Every row gives one point. The points of each table are mixes of a few directions, plus a little noise. How many directions does each table use, and how many do they share? Where both have some left over, give the other angles between the two spaces (their principal angles), to ten degrees, smallest first.

First (7 x 3):
[[-13.9   0.5  -6.9]
 [ 28.2  -1.0  13.8]
 [-35.8   1.2 -17.4]
 [ 31.5  -1.0  15.4]
 [-21.7   0.7 -10.7]
 [ 42.8  -1.4  21.0]
 [-31.0   1.1 -15.1]]
Second (7 x 3):
[[  7.4  -6.9 -26.9]
 [ -0.8   0.7   2.9]
 [ -7.8   7.3  28.4]
 [ 11.6 -10.9 -42.4]
 [ -7.6   7.1  27.9]
 [  9.1  -8.5 -33.2]
 [-11.8  11.1  43.3]]
Directions: first 1, second 1, shared 0; angles 80

First (8 x 4):
[[ -4.2 -18.0  14.4  -4.4]
 [ -3.4  -9.6   8.1  -1.6]
 [ 35.5  24.4  25.9 -10.4]
 [-21.2  -8.7 -26.4   8.1]
 [ 14.1  25.5 -32.2   0.2]
 [  3.5 -21.1   7.4 -11.4]
 [-14.1 -29.5  34.2  -1.8]
 [ -9.9  37.0 -31.3  21.3]]
Second (7 x 4):
[[-16.0   8.2  10.2  14.9]
 [-52.1 -14.7  17.8  28.6]
 [ 37.3  23.2  -8.0 -14.4]
 [ 22.2  25.2  -0.6  -3.1]
 [-21.9 -11.6   5.5   9.5]
 [ 12.0 -22.5 -13.6 -19.0]
 [ 18.6  -7.9 -11.2 -16.5]]
Directions: first 3, second 2, shared 2

First (6 x 6):
[[  1.6   8.0  -7.2  15.1  11.6 -12.4]
 [  8.5   2.6 -15.9  25.2  19.0 -13.3]
 [ -5.6  12.3   2.4   2.9   2.6  -9.8]
 [-27.2  11.2  39.8 -54.0 -40.1  16.9]
 [ 21.5 -43.0 -12.0  -4.4  -4.8  31.6]
 [  1.2   8.9  -7.1  15.4  11.9 -13.2]]
Second (9 x 6):
[[  6.1   8.9 -13.8 -24.7  15.9   3.9]
 [ 10.4 -14.2 -10.3  -1.6 -10.2 -28.8]
 [ 56.2  34.5  -6.7  -9.0   2.5  24.8]
 [-17.5   8.7  43.9  10.5  29.7  17.7]
 [  4.8   8.6  21.9  36.1 -20.4  23.6]
 [ -2.5 -11.6 -19.2   6.9 -25.6  -9.6]
 [ -3.0 -23.0  -8.9  -4.0  -6.1 -38.0]
 [ -8.9   3.4   3.6   4.2  -0.1  12.3]
 [-45.7 -15.5 -10.5 -18.6  14.4  -5.9]]
Directions: first 2, second 4, shared 0; angles 70, 70

First (9 x 8):
[[ 19.3 -40.6  -3.5  37.3   2.2   7.3  22.0   2.7]
 [-20.1  21.8  -8.3 -12.8  -1.3  30.2  -8.5   5.5]
 [  1.6   6.7   8.6   0.1 -11.8 -22.6   1.7  -7.7]
 [-18.7  31.3 -10.6 -32.0   0.5 -14.7  -5.3 -34.6]
 [ -7.9  20.4 -11.0 -48.9  28.4 -17.3 -20.0 -22.3]
 [ 17.3 -27.0   1.2  27.7  -7.8 -24.7  23.7 -19.7]
 [-10.8  15.7  -7.3 -26.8  15.8  12.7 -16.2   2.7]
 [ 11.9 -15.8  18.3  34.1 -20.5   3.7   7.4  29.5]
 [  7.2 -12.6  12.9  21.1  -5.3  25.5  -4.9  43.9]]
Second (7 x 8):
[[  8.5   2.1  22.5  39.2 -30.3 -22.0 -10.7  -2.0]
 [  2.0 -46.1   1.6   4.7 -18.8  18.5  10.0   0.5]
 [ 26.8   0.9  10.0 -31.0  33.2 -18.8   4.2   0.7]
 [ -1.1  16.4   8.7  -6.6   1.2  10.0 -14.3  11.7]
 [ 16.5 -32.9  26.5  -5.8 -16.3  19.5  -9.4  17.1]
 [-22.8  37.9 -37.9 -12.7  31.4  -8.2  12.0 -14.9]
 [-30.3  21.5 -31.8  13.3  -0.9   1.6   8.1 -13.2]]
Directions: first 4, second 4, shared 1; angles 30, 30, 50

First, 9 rows:
[[ 20.6  -2.8  -7.3   2.7  20.1 -16.3  54.5  34.3   8.6]
 [ 18.2   6.0   8.1 -10.1 -28.7  -6.2   6.4  -0.6 -18.5]
 [-24.2  -1.3  28.8  18.1  39.8   2.8 -21.6  15.2 -14.6]
 [ 17.4 -11.9 -13.3  10.2 -39.7  12.4  33.3   7.1  29.7]
 [-35.7   5.4 -27.7  -1.7  24.3   2.1 -41.5 -26.6  20.7]
 [ 11.5   2.5 -21.2  -9.2 -14.5  -6.4  16.5  -3.8  11.8]
 [-16.6   0.5   6.6   0.8  -8.4  12.5 -37.7 -21.6  -4.5]
 [  7.6 -15.3  12.0  -2.5  41.0   9.5  15.6   4.2  -2.4]
 [  1.2  17.1  14.1  -8.5 -33.9 -10.4 -25.4  -7.9 -31.0]]
Second:
[[-13.0  -1.4  -5.3 -28.8 -11.0  -8.6  -4.5 -26.7 -22.4]
 [ 25.5  -9.6   2.3  27.3  16.4  20.6   1.5  36.9  27.8]
 [  4.2  -1.1   0.7   5.6   2.9   3.2   0.6   6.7   5.2]
 [ -1.5 -14.0  -9.7 -36.5  -7.1   3.3  -8.8 -20.5 -20.9]
 [-15.9  -2.9  -7.2 -38.2 -13.9 -10.1  -6.2 -34.1 -29.0]
 [ 12.5   1.9   5.4  28.9  10.7   8.0   4.6  26.2  22.1]
 [ 37.6 -20.3  -0.7  25.5  21.6  32.3  -1.3  46.5  32.8]
 [-47.0  45.0  13.5  14.9 -18.7 -46.7  13.3 -33.8 -15.3]
 [-19.7  18.2   5.3   4.5  -8.2 -19.3   5.2 -15.1  -7.4]
 [ 17.5 -15.8  -4.5  -3.2   7.4  17.0  -4.3  13.7   7.0]]
Directions: first 5, second 2, shared 0; angles 30, 50

First, 9 rows:
[[ -7.2  -4.7   0.4  -9.5   8.8   6.9   9.8   1.0   2.5]
 [-26.9  -1.7 -37.0  -9.3  25.9  15.5  17.4  15.3  27.7]
 [ 21.6  -7.8  52.7  -8.0 -16.8  -6.4  -3.0 -19.1 -33.2]
 [  4.9 -10.2  32.4 -15.5   0.0   4.0   9.3 -10.4 -17.4]
 [-10.4  10.5 -42.1  15.1   5.0  -1.5  -6.8  14.2  24.0]
 [  8.5 -17.7  56.8 -27.5   0.1   7.3  16.7 -18.1 -30.4]
 [ -9.6   1.8 -19.0   0.6   8.0   3.8   3.2   7.1  12.6]
 [ 28.7  16.6   3.0  34.3 -34.2 -26.3 -36.4  -5.8 -12.2]
 [ -9.5  13.1 -47.2  19.6   3.0  -3.5 -10.5  15.3  26.3]]
Second:
[[ -6.8  -1.2  22.0   7.9   0.2 -14.0 -22.4  17.7   7.8]
 [ 41.1   6.6  41.2   2.4   0.5  -6.2 -23.7  20.3  12.9]
 [-15.5  -8.9 -29.4  11.7   1.8  -2.4  16.3 -23.8   3.4]
 [ 34.5  -6.3 -25.8  19.6   4.3   1.8  25.1 -39.2  14.7]
 [ -9.2 -11.6 -33.1 -14.0   0.6  11.4  23.0 -18.4   1.6]
 [-50.4   4.2  12.7 -44.5  -6.6  12.0 -15.0  42.7 -24.9]
 [  5.8  17.5  12.9  17.1  -1.4  -2.6  -3.3   0.7 -15.3]]
Directions: first 2, second 4, shared 0; angles 40, 60

First:
[[-16.3 -12.3  10.3 -37.9 -12.2 -13.7 -39.9   3.1  -2.9  17.4 -31.9]
 [ -1.3 -55.6   4.1 -54.0  11.1  17.9 -26.1 -35.3  -2.0   3.9 -18.7]
 [-12.9   5.1 -22.8   2.3  -4.1  -6.1  28.1  -1.3   9.2   2.3  24.1]
 [ -3.0  -4.1 -13.5 -23.3 -21.9 -11.3  26.9   0.6   5.4 -30.6  24.6]
 [ 15.5  23.6   9.5  13.4  21.0   2.8  -9.1   7.1  -3.9  -8.8  -8.8]
 [ -6.2 -25.6   5.3  -1.9 -34.4  -1.2   4.9   0.2  -2.2   0.6   4.3]
 [ 12.3  39.8  -2.7  56.5  36.5  10.5  10.6   8.1   0.6  13.9   5.5]
 [ 11.9  29.2   9.8  45.0   3.9   1.1   4.5  17.6  -4.1   1.2   0.9]]
Second, 8 rows:
[[ 15.8  -6.4  15.8  -6.1  28.8 -23.3   8.3  15.8  26.9   5.4  -5.7]
 [ -7.5 -19.9  -1.9  16.6  -2.2   1.9  13.8   3.1   3.5  -3.6 -26.3]
 [ -9.0  16.3 -44.9  14.6 -27.3  19.5 -55.6 -17.3 -10.6  -3.0  64.7]
 [ 17.1 -23.8  -6.6   7.0  -1.3  -7.3  11.8   8.0 -34.0   9.7 -23.5]
 [ -3.2  -3.7  19.0 -12.5  14.6   0.1  17.3  21.4  20.7  -2.1 -10.6]
 [ -0.5   5.3  19.9 -25.4   7.1   7.4  16.6  21.1  -0.8   0.8  -3.8]
 [ -4.2  39.8 -18.6   3.3 -22.1   2.3 -38.9 -50.1 -12.6  -2.7  41.3]
 [ -8.3  -7.7  16.4   2.8   2.5  -0.9  26.5  -2.0   6.7  -4.4 -36.2]]
Directions: first 5, second 5, shared 0; angles 50, 70, 70, 90, 90
